Each point is reached from the start by the listed moves, each made 0, 1 or 2 times, or once backwards (-1), plus a little noise. Is the number of moves made odd or even? Then give how often each move was made.
In the rows, zero is written as 128.

Moves:
(1): [139 119 128 107]
(2): [109 128 115 117]
(3): [137 142 134 113]
Start: [128 134 123 124]
Points:
[129 144 108  28] => even (2, 2, 2)
[156 152 135  72] => odd (1, 0, 2)
[ 92 110  91  94] => even (1, 2, -1)
[ 69 129  90 138] => even (-1, 2, -1)
[149 143 122  40] => odd (2, 1, 2)

Moves:
(1): [128 141 119 123 131 126 128 136 126 131 141 121]
(2): [117 136 139 137 102 132 135 113 131 123 142 120]
(3): [129 129 139 128 142 121 118 143 110 116 107 119]
(4): [142 126 123 136 130 138 139 136 135 115 118 129]
(5): [114 111 122 111 150 148 137 120 141 128 115 120]
(6): [129 123 132 116 138 125 151 140 114 153 137 128]
(7): [106 119 124 128 120  97 135 127 166 159 122 115]
(8): [111 134 104 131 156 120 138 130 135 132 101 143]
(9): [125 128 138 104 126 144 121 117 125 134 106 116]
Start: [126 128 149 128 138 132 138 109 145 132 144 128]
Points:
[215 128 205 115 133 188  72 135  70  38  50 113] => even (-1, -1, 2, 2, -1, -1, -1, -1, 2)
[112 152  76 143 195  65 161 148 188 167  84 156] => odd (1, -1, 0, 1, -1, 0, 1, 2, 0)
[ 97 126 181  88 150 223 138  84 161  61  44  51] => even (1, 2, 2, 2, 2, -1, 0, 0, 2)
[ 17 146 141 113 152  62 156 110 199 185 111  58] => odd (2, 2, 2, -1, 1, 0, 2, 1, 0)
[ 64 140 149  79 150  92 194 107 155 236 142 102] => even (1, 1, 0, -1, 0, 2, 1, 1, 1)

Moves:
(1): [136 134 134 123 109 121 117 143 117 121 127 127 134 125 121 148 147 123
 127 132 132]
(2): [124 146 139 130 107 125 135 128 139 151 129 125 118  98 127 137 130 123
 136 140 146]
(3): [126 133 118 124 139 107 137 115 116 132 125 130 127 113 116 146 137 133
 113 124 135]
(4): [144 125 129 144 121 119 128 132 136 124 123 141 119 134 129 114 121 141
 127 113 140]
(5): [137 124 128 121 152 140 140 131 114 133 127 129 126 118 134 129 120 142
 137 127 136]
(6): [128 125 136 134 131 132 142 131 126 136 124 135 127 133 128 142 124 131
 122 124 137]
(7): [127 123 127 140 129 120 137 130 135 123 113 124 134 121 127 125 140 121
 124 123 123]
(8): [138 146 122 126 128 127 140 134 130 115 119 116 130 146 103 111 133 118
 110 136 124]
(9): [121 126 139 123 136 131 128 136 132 124 130 138 119 128 127 124 137 115
 128 118 138]
(10): [121 138 121 129 128 127 132 131 131 144 137 136 133 130 131 133 130 132
 135 126 121]
(11): [141 141 112 127 113 133 142 125 131 121 139 123 122 121 131 142 128  99
 115 137 130]
(12): [135 119 127 128 127 129 128 127 119 139 125 135 113 127 131 114 135 123
 118 143 130]
(13): [118 131 131 126 130 127 126 132 131 111 142 129 150 124 128 122 122 130
 125 135 127]
(14): [130 137 141 135 141 129 130 115 130 124 129 115 133 124 130 118 125 127
 120 124 108]
(15): [118 125 133 125 131 123 127 138 123 127 123 128 123 113 132 129 117 132
 121 117 129]
(16): [132 129 125 126 127 127 124 135 133 121 129 127 126 127 129 145 141 139
 122 137 132]
(17): [111 141 126 127 128 141 125 119 102 119 133 115 120 118 134 138 154 141
 125 140 136]
(18): [125 115 136 136 127 115 127 135 129 129 151 126 111 131 126 136 137 138
 135 139 121]
Start: [119 148 142 126 120 109 115 131 158 105 147 132 128 127 154 114 104 119
 110 125 129]
Points:
[169 181 121 144 129  61 132 122 158  55  83 138 134 164  97 156 193 108
  17  92 138] => even (1, -1, 2, 1, -1, 1, 1, 1, 1, 0, 0, 0, -1, 1, -1, 2, 0, -1)
[131 202 198 188  57 110 162 147 166 155 150 121  89 112 140 108 157 106
 112 169 152] => even (1, 2, -1, 1, 0, 2, 1, 1, 0, 1, 0, 1, 0, 1, -1, -1, 1, 1)
[160 132 150 149 203  56 170 139 161  81 106 178 132  11 186  99  90 141
  25  76 163] => odd (0, 0, 2, 2, 2, 0, 2, -1, 1, 0, 1, 2, 2, 2, 2, 2, -1, -1)
[191 147 148 103 126  54 112 118 113 174 170 133  86  53 150 203 140 160
 125 170 145] => even (2, 1, 2, 0, 2, -1, -1, -1, -1, 0, 0, 1, -1, 1, -1, 1, -1, 1)
[111 203 151  81 194 106 138 198 106  42 145 140 217  97 130 182 119 168
  58  86 137] => even (2, -1, 1, 0, 2, 1, 0, 1, 1, 2, 0, -1, 2, 1, 2, 2, 0, -1)
[128 190  95 132 106  50 167 143 136   7 163 106 128 113  81 141 172 120
  18 174 178] => even (0, 0, 2, 1, 0, 0, 1, 2, 0, -1, 1, 0, 2, -1, 0, 1, 1, 1)

Moves:
(1): [105 104 138 129 119 136 129 132 134 119 116 131 146 127 123 119 122 116
 130 139 143 119 107 148 129]
(2): [118 131 125 121 123 123 121 135 119 123 126 122 121 131 114 129 124 133
 134 120 128 126 129 130 126]
(3): [127 146 127 126 132 132 117 127 116 124 118 123 126 128 130 125 116 134
 140 128 129 138 132 111 134]
(4): [128 130 121 129 124 129 122 120 126 126 138 134 133 129 134 135 127 128
 134 127 125 125 142 128 122]
(5): [124 104 114 139 130 123 129 130 131 147 120 126 132 133 135 134 122 129
 139 132 124 112 131 135 129]
(6): [130 116 123 123 121 132 134 136 109 128 128 131 130 142 125 131 121 136
 130 123 133 119 137 119 141]
(7): [146 120 128 122 130 140 122 121 133 136 129 120 137 106 133 125 134 117
 148 136 125 133 136 126 138]
(8): [135 130 131 123 122 129 137 122 126 144 127 130 134 138 125 127 130 141
 126 134 121 125 125 128 132]
(9): [125 122 121 111 122 123 108 136 125 135 120 137 134 119 142 114 142 131
 127 126 132 114 130 125 123]
(10): [133 133 122 127 124 133 124 129 139 125 127 127 124 129 128 119 130 141
 132 125 131 126 124 124 119]
(11): [141 132 117 134 126 142 120 125 125 128 129 115 117 117 120 134 124 150
 114 138 114 131 141 110 122]
(12): [113 126 134 122 125 128 138 123 129 135 139 146 123 129 126 120 129 130
 120 129 148 127 114 143 140]
(13): [132 135 132 134 127 128 107 130 128 117 129 122 120 133 127 115 131 117
 121 134 117 138 145 128 136]
(14): [128 116 126 127 118 121 114 151 111 118 132 137 119 121 124 135 121 121
 137 146 123 130 119 123 146]
(15): [132 130 128 120 125 128 125 128 129 125 131 129 133 132 130 129 125 142
 125 122 123 130 142 129 136]
(16): [132 110 123 111 118 119 127 112 147 135 141 115 122 133 124 131 132 136
 132 124 127 119 124 135 126]
(17): [133 133 135 123 146 120 137 123 123 123 137 133 130 126 132 133 118 131
 122 132 125 118 143 132 130]
(18): [123 128 117 125 122 125 141 128 122 132 121 129 124 133 123 129 123 133
 123 124 133 126 132 132 131]
(19): [133 133 116 128 141 130 119 131 127 128 132 124 125 136 123 128 130 130
 124 124 116 136 124 128 122]
(20): [128 128 117 137 128 121 131 115 118 133 129 134 115 122 125 127 139 142
 124 116 111 123 125 117 134]
(21): [121 133 126 130 127 127 137 121 121 125 124 125 132 132 144 133 145 143
 128 124 126 121 131 141 138]
(22): [127 112 118 129 137 113 122 123 141 126 135 136 132 133 111 139 137 129
 135 124 138 108 138 116 139]
(23): [125 127 131 129 134 120 134 135 131 130 131 121 126 120 127 122 130 129
 125 132 129 133 125 124 121]
(24): [126 130 122 133 123 115 124 130 129 130 132 122 138 124 128 130 119 119
 132 120 139 115 124 127 129]
Start: [121 132 124 120 133 144 134 127 132 129 136 143 123 123 122 130 130 118
 133 131 118 120 130 133 135]
Points:
[131 119  36  61  86 120  96 107 104 113 186 121  68 189  12 196 140 230
 159 130  66 121 168  96 194] => even (0, 2, 1, 2, -1, 0, 0, 2, -1, 0, 1, 0, 0, 2, 1, 2, -1, 2, 2, 0, 1, 2, 0, -1)
[  8  21  95  75 127  47 140 161 109 118 163 170 125 175  56 129  23  86
 173 119 240  19  64 173 191] => even (2, 1, 2, 0, 1, 2, -1, -1, 0, 0, -1, 2, 0, 1, -1, 2, 2, 1, 1, 0, -1, 1, 1, 2)
[128 114 122  28  93 137 160 114 185 162 183 106  89  77 141 115 176 188
 169 131 142 122  84 217 151] => even (-1, 2, -1, -1, 0, -1, 2, 0, 0, 2, 0, 2, -1, 1, 1, 2, 0, 0, 0, -1, 2, -1, 1, 0)
[ 80  54  70 109  87 125  41 178  85 109 122 138 141 143  77 112  93  42
 232 112 176  82 141 143 249] => even (1, 2, 1, 0, 1, 2, 2, -1, 0, 0, -1, 1, 2, 1, 0, 0, -1, 1, 1, 0, 0, 1, -1, 2)
